Each row is a point. To make a cloud, some directions were put in groups of two or more. Within a group, all points are equally far from the middle, so they leave a hole (a ring in 2 directions, a hollow ball in 3). The other directions are filled evenly. Then the cloud was stretched, turned, moved and blurred a little. How many holes are there, and how many directions does each take, smallest first?

Cloud (14 x 2)
-15, 28
-3, -96
-4, -45
10, -23
13, -82
17, 71
-14, -79
-4, -22
16, -37
24, 14
-6, -27
27, 40
-22, -66
12, 0
Holes: 0

Cloud (21 x 3)
-4, -75, 35
51, -9, -22
29, 31, 37
42, 28, 14
-54, 27, -11
35, -23, -39
-35, 50, 16
1, 49, 33
42, -42, 43
46, -23, -30
60, -36, 11
39, -18, 52
34, -29, -38
-69, -33, 9
-55, 36, 2
48, 17, -8
-27, 21, 66
35, -17, 56
21, -65, 43
8, -60, 53
-19, -59, 55
Holes: 1 (3)

Cloud (21 x 3)
40, -43, -69
-25, -37, -6
19, 45, -35
-69, -2, -25
30, -52, -10
86, 15, 9
-46, 23, 18
-43, -9, 10
18, -45, 15
38, 15, -58
-63, 41, -39
43, 5, -59
57, -26, -45
9, 65, 10
-40, -27, -7
-31, -9, 26
-62, 5, -9
-33, 56, -7
19, -42, 22
78, -22, -7
41, -44, -62
Holes: 1 (2)

Cloud (31 x 4)
-9, -22, -72, 4
46, 52, 2, 8
5, -41, -17, -35
4, 7, 58, -38
-13, 7, -23, 4
-8, -62, -23, 51
-16, -5, 89, -6
-73, -68, -1, -16
24, 19, 18, 11
18, 12, 74, -34
31, -29, -98, -12
-7, -1, -32, 36
-34, 31, -42, 18
-44, -16, 39, 5
18, -11, 30, 85
-39, 16, -23, 20
1, 60, -50, 4
43, 38, 50, 31
53, -52, -31, 18
-18, 20, 32, 31
55, -42, -21, 58
22, 62, -46, 2
-51, 34, 6, 4
24, 24, 9, -29
-38, -17, -52, 48
15, -9, -9, 86
33, -55, -7, 112
-76, 10, 39, 36
11, -71, 37, 0
-48, 16, 44, 51
-42, 39, -11, -28
Holes: 0

Cloud (53 x 6)
45, -43, 48, 22, 15, -11
40, 18, -16, 13, 105, 2
-52, 18, -19, 4, 32, 56
42, 16, -17, 29, 102, 29
-38, 0, -47, 29, 25, -43
9, -13, -83, 23, -8, -17
56, -4, -62, 53, -5, -7
-33, 41, 46, 46, 35, -3
50, 25, -39, -8, 79, -17
-12, 52, 22, -1, -3, 43
-22, 41, -11, -10, 9, 51
-23, -13, -24, 51, 78, 50
59, 18, -37, 13, 48, -46
28, -28, -21, 0, 74, 58
74, 40, 34, 41, 36, 41
42, 61, 31, 11, 5, 35
66, 12, 4, 50, -29, 22
-62, -2, -18, -23, 44, -18
-56, -23, 0, -27, 8, -25
-34, 44, -25, 62, 48, 27
41, 22, -3, -37, 65, 38
49, 32, -40, -2, 80, -4
-42, -37, 8, 10, 16, 53
14, 70, 29, 31, -2, 26
32, -22, -40, -26, -22, -3
-17, 7, 8, 87, -8, 34
34, 56, 32, -5, 0, -16
-15, -36, -1, 2, 65, 61
52, -46, -48, -15, 29, 9
59, 36, 61, 12, 58, 19
2, 6, 1, 50, -39, -33
-7, 8, 31, 39, 77, -27
16, 20, 74, 28, 66, 28
28, -10, -24, 8, 93, 52
-17, -12, -74, 54, -3, 18
66, -32, -59, 29, 35, -2
17, -4, 44, -15, 66, 57
65, 15, -2, 20, 63, -42
73, -3, 4, 65, 43, 36
-59, -24, -14, -25, 40, -27
39, -12, 39, -49, 42, -25
6, -13, -83, 33, -11, -1
39, 24, -2, -49, 61, 15
-44, -37, -51, 35, 22, 33
41, 26, -3, 66, -33, 30
42, -51, -32, 44, 54, -2
-53, 20, -31, 16, 65, -9
-12, 61, 38, 12, -3, 1
-26, -44, -39, 63, 31, 3
48, 23, 36, -26, 50, 45
13, -25, -16, 66, 72, 41
65, 49, -23, 44, 59, 25
55, -29, 7, -37, -2, -20
Holes: 3 (2, 2, 2)

Cloud (76 x 8)
-34, -13, 37, 21, -58, 25, -34, -6
34, 11, 42, 41, -5, 7, -14, 46
-27, -13, 36, 53, 12, 23, -16, -57
-49, 3, -66, -36, 1, -46, 44, -60
-41, 94, 13, 20, 17, -7, -46, 42
43, 61, 31, -39, 66, 6, -58, -51
-78, -6, -68, 14, -14, -46, 15, -10
-26, 73, 78, 4, 12, 41, -31, -1
-47, -8, -31, 85, -9, 18, 17, -45
33, 42, 45, -35, 41, -55, -51, 30
-4, -31, 4, 4, -49, 8, 21, 63
17, 23, -4, 11, 68, -24, 23, -53
-53, 2, 75, -32, 2, 27, -2, -17
-21, 3, 12, -54, -16, -17, 15, 20
-8, 36, -78, 33, 60, 42, 20, -24
31, -22, -48, 16, -48, 1, 0, -63
-50, 28, 6, -41, 19, 17, -43, -69
-20, 69, 31, -4, 53, -45, -41, -41
-73, -15, 55, -15, 6, 4, 46, 17
31, 8, 17, -1, 16, 105, 36, -7
-46, 76, 70, -14, 23, 37, -48, -27
38, 17, 32, 46, 17, 68, -25, -16
-72, 43, 6, -42, -7, 4, -33, 0
-6, 3, 60, 47, 37, 4, -15, 41
-28, 81, 3, 36, -7, 35, -18, -38
-41, -3, 20, -7, 33, 7, -23, -93
-43, -22, -16, -31, 7, 88, 47, -34
25, 46, 6, -81, 19, 2, -4, -50
-52, 65, 24, -10, 31, -15, -11, -43
32, 52, -27, 11, 14, 40, 27, -50
4, 46, -39, -3, 28, 9, -66, 31
-30, 36, 78, 27, 12, -21, -40, 35
-56, -5, -12, 45, 9, 50, -63, -59
-72, 13, -48, 64, 57, 101, 18, -54
-52, -46, 46, 12, 8, -4, -38, 10
-5, 20, 31, 45, 31, -8, -27, -48
-84, 51, -5, 10, 46, 43, 23, -7
-1, -9, 2, -22, 14, 1, -84, -6
28, -24, -60, 36, 37, -25, 0, -15
-54, 1, 0, 44, 46, 61, 43, -46
29, 31, 10, 25, 20, -41, 17, -25
-52, 5, 10, 2, -22, 60, -49, -14
-1, 35, 28, 70, -20, -9, -31, 1
0, 9, -19, -32, 40, 72, 29, 0
-42, 5, 55, 11, 4, 33, -61, -43
-38, -10, 19, 79, -16, 63, 23, -23
-15, 26, 56, 28, 11, 25, -32, -72
28, 49, 26, -53, 17, -25, -50, 15
36, 17, 38, 15, 60, 9, -32, -33
-26, 9, 61, 36, 44, 54, 12, 15
-7, 19, -2, -37, -34, 0, -11, -98
-72, -20, -20, -38, 63, -6, -15, -30
26, 29, -10, 17, -12, 73, 0, 15
-14, 47, -42, -29, 5, 2, -80, 20
15, -46, -19, -5, 11, 36, 47, -15
-1, 75, -11, 15, 51, -43, -53, -40
-47, 71, -42, 10, 57, -12, 33, -40
-41, 3, 51, -37, -36, 59, 2, 15
-3, 60, -17, -17, 59, 17, -40, 27
16, 6, -47, -13, 48, 64, -83, -72
-22, 48, 12, 20, 24, -46, 22, 59
-75, -32, -36, 27, 68, 39, 20, -79
-23, -45, -9, -32, 33, -83, -1, -68
-18, -10, -4, 88, 9, 39, 45, 3
-45, 34, -14, -25, -44, 17, -8, -39
-18, -16, 30, 23, 91, 26, 19, -97
-32, 26, -14, -38, 3, 49, -36, 38
-38, -38, 52, 72, -11, 22, 40, 12
-41, -23, 60, 39, -1, -38, -45, 0
46, -16, 1, 1, 79, 31, -35, -57
-59, -49, 52, 58, -3, 3, -15, 35
-42, 44, 22, 12, 71, 22, 2, 54
-69, 49, 51, -27, -25, 58, 3, -10
45, -20, -39, 32, 51, -36, -55, -35
34, 33, 13, -19, 39, -67, 36, -18
-14, 69, -11, -23, 38, 31, -22, 63
Holes: 1 (2)

Cloud (77 x 8)
-17, -42, 11, -28, -30, 0, 96, 72
14, -39, -60, -18, 4, 14, -19, 42
76, -30, -9, 4, 5, 24, 5, -62
26, -74, 5, 37, 31, -47, -4, 37
26, -65, 23, -21, 41, -55, -42, 3
-14, -44, 20, -13, 8, 0, -58, -18
-25, -6, 0, -73, 9, -84, 13, 5
45, -2, -20, -21, -84, 0, 46, -85
17, 14, -3, -70, -37, 29, 75, -17
4, -12, -61, -60, -19, -61, 55, -45
47, 21, -7, -42, 5, -20, -49, -20
68, -29, -24, -89, -10, -8, 11, 12
3, -21, 43, 13, 27, -67, 40, -82
30, -37, -12, 67, 24, 12, -12, -48
21, -28, -33, 36, 7, 49, 11, 15
48, -48, 13, 3, -85, -13, -25, -14
-29, 18, -5, -16, 9, -51, 97, -5
-52, -4, 21, 8, -58, -20, 86, 14
-29, -12, -67, 54, -64, 20, 26, -24
-3, -64, 26, -22, 38, -31, 45, -43
-35, -69, -63, -14, -17, -18, 32, -1
10, -53, -16, 23, 46, 4, -38, -9
-24, -3, 29, -76, -53, -78, 13, 2
-16, -5, -28, 1, -81, 1, -27, 3
-58, -60, 24, -7, -75, -32, 11, 24
17, 41, -41, 29, 44, 9, 13, 2
5, -50, 6, -48, -91, -28, 37, -59
-70, -66, 7, 3, -4, -39, 46, -2
-24, -61, -23, 29, 54, -36, 7, -22
-14, -19, -63, -39, 34, -16, -4, -10
43, 18, -50, 9, -1, -61, -18, -43
-47, -3, 47, 7, 29, 1, 13, -8
46, -39, -12, -48, 8, -8, -56, 27
-23, -10, -87, 20, -55, 9, 34, -4
5, 1, 53, -89, -43, -32, 27, -31
-78, -9, 24, 1, 19, -32, 42, 14
9, 51, 3, -20, -88, -30, 41, 55
37, 23, -65, -24, 3, -52, 58, -19
60, -53, 35, -18, -60, 39, -3, 27
-6, -62, 14, -18, -61, -67, 49, -61
-79, -30, 22, -3, -42, -6, 6, 2
-27, -43, 17, 28, 8, -52, 78, -30
46, 35, -23, -18, 35, 24, 36, 9
8, -4, 84, -42, 8, -32, 28, -14
-15, -40, 16, -9, -87, -50, -8, -59
3, 52, 2, -13, 30, 28, 8, 2
8, -46, 30, 0, -89, 17, 60, 19
-1, 22, -83, 22, 10, 37, 18, -20
48, -67, 4, -39, -15, 26, -25, -16
-41, -7, -27, -29, -8, 11, -41, -57
-11, 12, -45, -46, 0, 14, 68, 49
-27, -16, -17, -34, -64, 31, 51, 95
23, 18, 40, -4, 31, -68, 53, 8
3, -23, 5, -61, 19, -26, -37, -79
-30, -75, -31, -13, -21, 27, 31, -8
91, -35, -8, 7, -16, -26, -22, -29
16, -48, -62, 53, 8, 9, -8, -10
11, 5, -1, -56, 24, -51, 82, -29
21, 64, -27, 5, -20, -35, -19, -52
-41, 2, 34, -12, -25, 38, 40, -24
-7, 21, -5, 42, -41, 0, -16, 55
-47, -13, -53, -60, -43, -51, 46, -29
-37, -34, -2, 63, -64, -29, 15, 10
-66, -53, -25, -5, -48, 27, 34, -34
22, -76, 48, -51, 15, 11, 10, 29
51, 9, -29, 15, -10, 45, 51, -1
42, -59, 9, -8, -75, 32, 44, 15
9, 54, 28, -13, -44, -68, 26, 53
27, 34, -45, -13, -65, -10, -18, -68
19, 0, -54, -73, 9, -45, 43, 5
-6, -20, 17, -48, -79, -67, 39, -61
81, 17, -49, -37, 1, -10, 16, -36
28, -52, -17, -71, 18, -60, 18, -20
-54, 18, -11, -31, -42, 6, -16, -12
0, -71, 48, -36, 6, 17, -25, 51
-6, -51, 13, -79, -9, -57, 36, -62
11, -36, 49, -30, 38, -53, 46, -36
Holes: 2 (3, 4)

Cloud (93 x 9)
-36, 31, 40, 40, 34, -19, 52, 30, -12
21, -9, 62, 61, 5, -38, -44, -73, -14
27, -4, 7, -7, -26, -14, -24, -111, 54
-19, -44, -39, 11, 10, 34, 10, -14, -1
15, -47, 41, -34, -47, 47, -46, -20, 16
20, 10, -34, 8, 40, -73, -17, -8, -35
-26, 44, -71, 16, -41, -4, -11, 11, -32
-11, 46, 12, -69, 27, 45, 41, -9, -16
-26, 55, -42, 47, -41, -4, 35, -23, -9
80, 15, 15, -6, -28, 30, 64, 31, 25
-5, 9, -40, 29, -72, -18, -5, 48, 45
50, 57, -18, -31, -13, 56, 67, 30, 36
55, 46, 6, -22, 1, 39, 104, 22, -33
-7, -47, 20, -7, 16, -1, 93, 5, 13
26, 77, -70, -3, 4, -22, 38, -41, -3
-21, 33, 17, 18, 41, -52, -27, -66, 12
59, -6, 11, -64, -37, -57, -7, -73, 20
-55, 43, 10, -24, -6, -25, -18, -23, 6
-32, -4, -60, 36, -1, 7, -8, -24, 17
39, 32, 44, 43, -43, 37, -11, -53, 17
5, -9, 41, -77, 23, 4, 45, -31, -69
57, 7, 4, 21, -67, 59, -8, 2, 57
83, -14, 36, -28, -41, 5, -79, -57, 10
-5, 43, -47, 44, 15, -13, 32, -39, 39
41, 65, -43, -33, -27, -21, 9, -86, -3
52, -10, 28, -79, -16, -35, 39, -44, -26
6, -56, 9, 66, -26, -8, -45, 45, 26
-5, -21, 67, -9, -38, -84, 2, -38, -31
57, -6, 18, 63, -51, -55, -16, -38, 11
18, 76, -40, -31, 27, -1, 61, -22, 43
2, 27, 31, -25, 6, 21, -8, 64, -24
-24, -16, 29, -45, -3, -70, 8, -29, -56
-15, 78, -37, -56, 16, 7, 71, 1, -11
23, -18, -15, 42, -48, -49, 15, -6, 78
-5, 21, 2, 42, -1, -31, 64, -50, 38
-32, 47, 38, -23, -23, -42, 6, -35, 47
-5, -42, 8, -30, 4, 17, -44, -47, 50
-21, 43, -4, 33, -45, -17, 7, -28, -72
28, 52, -50, -18, -44, 43, 68, -7, 41
23, 39, 4, -12, 27, 67, 40, 28, 50
32, 47, -33, 17, 13, 71, 30, 19, -50
35, 20, 14, 10, -74, 17, -87, -10, 20
-28, 25, -29, -41, -24, -34, -52, -13, -22
69, 71, 9, 11, 40, 20, 22, -6, 0
49, -5, 21, 8, -11, 29, 76, 59, -30
49, 25, -24, -31, 21, 40, -9, 7, -68
35, 58, 36, 5, -1, -20, 61, 44, -27
-38, 21, -14, 1, 54, 4, 47, -39, -5
11, -26, -20, 6, -6, 13, 79, -34, -58
-32, -5, -20, 28, -76, -12, -46, -17, 51
52, 26, -32, -7, -41, 60, -43, 23, -1
5, -20, 54, -35, 37, 31, -17, -15, -50
12, -53, 80, 4, -16, -61, -66, -23, -34
14, -12, -19, 39, -71, -39, -4, -4, 77
15, 5, -7, 64, 40, -9, -41, 10, -8
7, 42, -22, 14, -65, -33, -71, -60, 24
14, 22, 69, -11, 11, 48, 23, -2, 54
40, 35, 12, -76, -23, 34, 47, 26, 22
-1, -43, 11, 35, -28, -54, 57, -24, 2
81, -22, 77, -26, 27, -33, -12, -3, 3
-37, -8, 14, -5, 38, -57, 21, 30, -38
7, -14, 31, 20, -96, -39, -18, 9, 27
39, -2, -31, 7, 33, -26, 78, -35, -19
62, 65, 7, -53, 28, 26, 2, -40, 29
16, 76, -22, 15, -23, 14, -22, 11, -55
39, 9, 12, -23, -55, -75, 0, -81, 10
-31, -46, 47, -47, -22, -19, 41, -35, -17
-18, 12, 28, -2, -7, -48, -17, -20, 96
18, 10, -27, -9, -14, -55, 78, 9, -29
-5, 35, 12, 6, 26, -56, -45, -63, 54
29, -47, 95, 14, -22, -77, -54, -32, 36
45, 35, -18, -39, 18, -78, -8, -71, -19
17, 42, -56, 12, 2, -1, 78, -47, -34
72, 24, 1, -56, -13, 22, -62, -53, 5
23, 10, -9, -37, 1, -76, -75, -72, 9
62, -8, 88, -7, 19, -21, 19, 19, 43
85, -10, -27, 3, 22, 24, -11, -14, 40
35, 25, -40, -11, -49, 78, 26, 25, 36
24, -20, -27, -39, -39, 36, -36, -47, -35
-11, -64, 80, 22, -22, -26, -48, 4, -22
68, -43, 65, -19, 31, -12, -10, -73, 46
-17, 34, -22, 36, -11, -7, 60, -19, 66
11, 9, -57, -39, -41, -38, -38, 16, 28
20, -56, 63, 36, -6, -73, -87, -48, 24
-35, 12, 34, 34, -23, -27, -6, -14, 83
73, 6, 14, 2, -34, -72, -46, 3, 1
60, -38, 36, -64, 28, -31, -14, -39, 40
-29, 48, 0, 24, -61, 3, -29, -15, -38
33, -7, -32, 11, -50, -32, -38, -91, 39
24, -16, 109, -16, 4, -41, 11, 7, -22
5, 30, 44, -36, -38, -75, 14, 1, 22
11, 13, -22, -6, -13, 74, 86, 46, -40
-24, 57, -49, -21, -32, -11, 68, 37, -14
Holes: 3 (2, 3, 4)
